Each point is reached from the start by the listed moves, each made once or not at all, plus a little noise. Say if it took an odd or an even number of moves. Then give how often each move was made.

Moves:
(1): [3,46]
(2): [-13,-2]
Start: [-4,14]
Points:
[-14,59] => even (1, 1)
[-18,12] => odd (0, 1)
[-2,60] => odd (1, 0)

Moves:
(1): [-5,13,18,22,-13,-6,-15,17,12]
(2): [-18,-3,0,-7,-12,-16,10,-2,0]
(3): [12,-8,8,18,-38,13,-3,-13,1]
(4): [4,14,-7,16,7,9,-8,0,6]
(5): [-5,-5,4,10,11,-4,13,-10,31]
(6): [-3,-10,0,-8,-14,17,11,-2,1]
(7): [17,4,-14,-8,2,14,11,-1,5]
(8): [-2,-10,6,13,5,-13,0,11,-26]
(9): [0,-24,-11,-1,-3,-5,6,-1,22]
Start: [-14,-2,1,-3,9,2,3,-2,-2]
Points:
[-21,-30,-20,-8,7,-9,44,-15,56] => even (0, 1, 0, 0, 1, 0, 1, 0, 1)
[-18,16,13,28,-12,23,-8,14,17] => odd (1, 0, 0, 1, 0, 1, 0, 0, 0)
[-17,-12,2,-10,-5,19,14,-3,-1] => odd (0, 0, 0, 0, 0, 1, 0, 0, 0)
[-21,11,5,5,-14,-7,10,13,15] => odd (1, 1, 0, 0, 0, 0, 1, 0, 0)
[-8,-5,27,60,-45,22,-11,12,-7] => odd (1, 0, 1, 1, 0, 1, 0, 1, 0)
[-13,-59,7,31,-30,11,30,-15,27] => odd (0, 0, 1, 0, 1, 1, 0, 1, 1)
